Each row of a before or after table is a point. The points were changed in one or more steps. Then noise was added and the rows were shuffled. The steps act on how far a point lies along the listed directions, d1 being the first. What was done? A step turns or swaps two directions, mirrors them in a line or flattens them onto one, adds a multiple of one to another, or multiplies one. Angles are multiples of 10 degrees, from the lower direction toward the higher: turns from -170 to 170, lines from 10 to 170 but not 90. Use the fewest steps. Two steps may share a direction if one is a turn and the other turns, adds or multiplies; they go together, in the order done. Otherwise the lowest direction goes first.
In the rows, 128 means zero.

Directions:
(1): [128  87]
(2): [ 87 128]
Before (9 x 2)
[[117 103]
 [ 97 115]
 [130 169]
 [ 99 103]
 [175 147]
 [203 127]
 [134 151]
 [109 101]
 [143 108]]
After (9 x 2)
[[161 131]
 [ 81 188]
 [154 136]
 [107 118]
 [156 112]
 [ 96 104]
 [134 153]
 [ 83 150]
 [166 122]]
Steps: turn d1 and d2 by -130 degrees

Directions:
(1): [156 167 143]
(2): [159 121  89]
(3): [100 159 100]
Before (11 x 3)
[[139  90 166]
 [147 102 144]
 [146 113 117]
 [169  68 147]
 [142  72 126]
 [149 138 161]
 [144 159 144]
 [161  90  90]
 [125  98 123]
 [156 168 171]
 [100  91 133]]
After (11 x 3)
[[ 76 128 103]
 [101 117 113]
 [140 163 111]
 [110 144  77]
 [109  94  96]
 [159 157 134]
 [ 66 136 145]
 [107 145 103]
 [ 73 158  88]
 [170 179 124]
 [105 138 131]]
Steps: turn d2 and d3 by 170 degrees

Directions:
(1): [ 80  92 141 120 151 156]
(2): [130 176 165 126 159 150]
(3): [178 100 119 131 155 160]
(4): [111 148  85 174 139 147]
(5): [125 130 105 109 179  87]
(6): [132 109 162 179 141  99]
Before (14 x 6)
[[101 118 140 136 175  48]
 [ 42 120 130 140 142 113]
 [191 136 131  96 101 133]
 [110  89 162 120 134 105]
 [ 86 155 131 132 151  99]
 [120 129  56 148 112 123]
 [127  79 146 142 144 122]
 [ 77 162 150 137 112 141]
 [115 151 114 159 162 133]
 [ 95  90 131 156 140  64]
 [152 159 117 172 136 132]
 [124 107 160 130 154  51]
 [ 99 149 118 130 156 128]
 [114  97 141 156 137 136]]
After (14 x 6)
[[129  81 147 151 113 118]
 [121 101 126 157 114 112]
 [154 127  97 136 167 102]
 [129  92  72 144 151  75]
 [144 138 100 166 141 132]
 [176  76 135 147 191 106]
 [164  80 168 139 177 104]
 [125 154 177  89 114 161]
 [127  70 134 155 178 104]
 [ 87 129  95 142 158 172]
 [127 164 134 174 138 143]
 [135  83 146 123 127  95]
 [121 155  91 125 132  79]
 [150 132  90 138 142 121]]
Steps: mirror d1 and d2 in the line at 130 degrees; turn d3 and d5 by -80 degrees

Directions:
(1): [ 98 159  74 128 102 152 135 100]
(2): [150  84 129 103  97 168 162 123]
(3): [110 106 119 194 117 129 153 158]
(4): [155 122 120 138  69 104  84 130]
Before (8 x 8)
[[136 131 107 121  71 136  96 128]
 [122 106 151 178 163 122 138 156]
 [151 131 111  97  90 134  91  96]
 [ 90 124 120 155 139 135 154 133]
 [ 97 158 125 128 124 109 127 127]
 [137 128 110  60  58 144 120  95]
 [141 125 111 106  86 136 108 104]
 [109 142 129 117 179 129 129 130]]
After (8 x 8)
[[ 94 157 116 105 163 135 132 102]
 [152 117 189 102 197 105 103 133]
 [122 142  83 145  52 130  87 129]
 [116 129  83 164  67 129 114 123]
 [120 112 131  98 167 159 159 127]
 [111 143 115  95  97 142 145 109]
 [ 80 132  63 187  34 135 143 133]
 [126 112  82 170  57 138 113 121]]
Steps: multiply d1 by 2; turn d2 and d3 by 130 degrees; multiply d4 by 1.3

Directions:
(1): [126  95 166 132  96  70 130 151 142]
(2): [149 148  90 137  89  91 126  91  95]
(3): [179 115 148  95 144 127  74 115 119]
(4): [156 127 123 155 191  91 156 128 122]
Before (11 x 9)
[[138 113 122 132 175 164 106 100 128]
 [180 135  98 131 198 149 136 101 103]
 [131 118 158 120 107 121 117 129 116]
 [180 107 161 108 114  77 113 123 106]
 [146 119 142 120 138  74 108 128 120]
 [146 115 126 120 123 146 119 125 123]
 [163 166  77 121 165 157 118  86 106]
 [115 133 142  95  54 127  69 117 100]
 [185 127 127 145 201  75 125 111 118]
 [153 123 124 142 145  83 130 125 103]
 [156 109 118 145 144  99 130 106 125]]
After (11 x 9)
[[153 111 129 112 126 143 107 125 122]
 [218 105 169  92 138  86  76 112  99]
 [168 109 119 147 154  98 117 102 123]
 [200 125 114 119 196 131 115 102 102]
 [145 120 159 115 113 128 108 126 114]
 [165 129 127 141 156  82 127 124 102]
 [213 122 136 126 216  75  99 106 113]
 [139 128 147  84  71 128  53 108  94]
 [152 101 137 116 170 155  85  98 125]
 [169 117 148 108 154  79  84 119 112]
 [185 156  92 117 166 137 108  87 106]]
Steps: multiply d1 by 0.7; add 0.3 times d2 to d4; multiply d3 by 2

Directions:
(1): [ 88 117 194 116 112 123 108 116 107  98 170 115]
(2): [104  77 102  96 121  88 133 123 168 150 160 150]
(3): [192 126 146 126  64 111 142 129 111 137 145 154]
(4): [157 134 105 106 127  85  74 102 132  84 112 102]
Before (9 x 12)
[[163 130 115 148 127 129 153 135 147 156 100 145]
 [163 164  87 158 151 159 159 146 129 160  93 144]
 [113 147 165 149 130 142 127 137 132 140 146 117]
 [175 147 166 143  84 114 102 116  96 103 138 118]
 [118  89 170 115 104 114 133 111 142  98 164 121]
 [109 143 174 128 137 105  74 113 126  74 152 121]
 [139 101 129 119 114 123 135 137 134 127 128 149]
 [ 89 120  40 116 180  92 113 111 198 110 128 124]
 [201 172  32 107 145  99 103  80 130 103  56 119]]
After (9 x 12)
[[158 168  89 161 160 155 145 141 128 149  88 135]
 [141 100 128 128 117 133 146 133 128 126 121 151]
 [ 68 114  52 115 183  99 126 118 205 114 141 134]
 [120  87 175 114  97 118 144 111 143 105 169 135]
 [118 156 165 156 125 140 122 132 130 139 141 113]
 [183 144 155 136  80  99  95 112 103 102 136 120]
 [118 131 176 116 130  97  71 114 131  74 164 127]
 [159 134 112 150 136 129 153 132 150 159  95 141]
 [177 151  17  94 149  90 103  73 147 108  66 124]]
Steps: turn d1 and d3 by 10 degrees; turn d2 and d4 by -20 degrees

Directions:
(1): [110 118 127 135  84 143  74  98 150  86 165 172 128 132]
(2): [132 145 115  83 107 114 138 154 152 168 117 187 168 154]
(3): [ 75 154 107 153 133  99 119 174 176 123 119 121  85 138]
(4): [ 84  83 152 127 152 104 137  76 140 131  87 138 132 167]
(5): [154 148 141 180 148  92 166 134 112  86 141 174 139 148]
(6): [157 104 167  88  93 127 167 145 155  96 132 118  82 147]
Before (10 x 14)
[[ 97 108 145 140 135 147  82  73 113 146 119 144 173 133]
 [128 172 108 192 130 102 129 180 153  98 139 180 117 136]
 [125 114 111 164 147 184 103  94  83  82 145  81  95  87]
 [ 90 125 130 161 152  86 126 152 138 107 112 153 120 172]
 [156 144 115 179 161 100 165 159 118 117 141 141 110 117]
 [ 94  87 133  92 116 102 128  67 125 150  83 149 154 165]
 [ 91 152 149 142 175  88 176 150 138 182  48  88  89 164]
 [146  91 158 123 150 158 123  72 102 129 121 113 151 125]
 [126 132  97 156 109 161  89 153 166 111 159 121  90 113]
 [ 80 143  97 116 148 116 126 132 124 168  94 151 132 137]]
After (10 x 14)
[[160 138 133 208 164  76 176 133 115  79 150 192 124 145]
 [109 141 132 184 158  72 144 169 134  88 123 167 119 174]
 [112 101 113 142 134 156 111 124 155 138 122 100  95 124]
 [138 159 138 221 164  65 178 156 133  75 120 206 129 167]
 [119 128 139 124 123 158  98 122 121 153 126 106 144 113]
 [114 131 102  89 100 121 119 128 132 159 108 122 132 131]
 [ 79 162 136 146 122 105 122 145 164 148  93 137  90 160]
 [ 86 142  98  98 128 125 121 144 137 162 103 148 117 134]
 [157 115 142 121 132 170 111 106 111 128 139 105 139 108]
 [122  99 118 148 142 188 105  86  87  84 140  74  91  92]]
Steps: flatten d1 and d2 onto the line at 100 degrees; flatten d3 and d4 onto the line at 20 degrees; multiply d5 by 2; multiply d6 by 0.4

Directions:
(1): [132  89 135 145 117 101 120 168 122 113 158 135 107 162  59 124 107 159
 165 177]
(2): [154 132 136  94 167 142  82 130 115 162 137 159 132 164 139 145 128 171
  63 163]
(3): [129 116 163 166 120  76 138  80  84  99 149 156  88 117 139 122 115 149
  87  97]
Before (12 x 20)
[[121 132 111 152 112 123 159 129 143 110 128 118 122 110 117 121 121 110
  149 119]
 [145 112 161 124 133 116 109 137  93 138 153 154 111 162 122 135 113 166
   60 152]
 [111  79 147 185  96 100 146 142 125 102 156 119 102 139  71 119 111 129
  176 127]
 [136 144 106  85 142 172  95 153 151 162 131 129 159 149 128 120 152 142
  106 171]
 [132 159 116 103 140 160 130 119 141 130  97 107 159 113 166 109 149  90
  126  92]
 [115 109 161 180  97  66 161 125 124  87 156 136  88 126  78 112 109 127
  165 132]
 [173 133 120 102 166 149  74 200 153 154 146 134 160 166  69 137 127 169
  157 215]
 [114 115 121 150 102 116 174 141 140 105 117 103 120 117  94 119 125 107
  179 135]
 [140 141 150 158 126 115 125 103 113 110 150 146  96 113 142 128 129 134
  118 110]
 [114 140 124 154 107 130 157 115 135  97 110 114 127 108 153 126 143  96
  153  89]
 [148 142 121 124 164 128 127 117 121 145 122 137 124 127 145 127 132 142
   86 126]
 [132 147 125 108 127 131 143 106 118 128 130 117 126 130 170 135 141 135
   94 116]]
After (12 x 20)
[[143  78 156 155 126 102  97 147 106 135 176 151  92 185  66 135 106 191
  113 179]
 [142 127 136 147 131 107 124 113 119 120 138 152 111 136 125 131 118 148
   93 132]
 [131 122 120 105 112 166 131 200 152 146 120  97 151 159  98 130 121 116
  153 170]
 [154 111 161 127 146  96  95 151 123 140 164 171 100 183  73 138 111 186
   96 197]
 [128 110 129 186  94  91 156 176 151  77 154  96 124 102  38 105 118 115
  251 147]
 [150 154 127 117 150 153  99 135 135 146 140 142 123 138 141 140 134 138
  116 150]
 [128 159 110  99 123 153 144 120 139 137 118 100 143 132 172 138 146 117
  109 116]
 [141 151 105 120 155 147 147 139 147 147 100 111 136 114 137 124 139 109
  134 125]
 [141 103 157 144 133  91 143 110  95 113 146 155  92 143 106 130 108 162
   93 148]
 [136 142 150 134 144 126 117 101 106 121 129 155 119 133 174 138 137 143
   73 104]
 [133 162 135 120 134 136 141  80 114 111 100 124 139  98 187 105 144  95
   94  60]
 [ 99 136 109 148  88 130 163 125 147 105 129  93 129  97 120  96 144  92
  178 111]]
Steps: multiply d1 by 1.3; turn d2 and d3 by -120 degrees
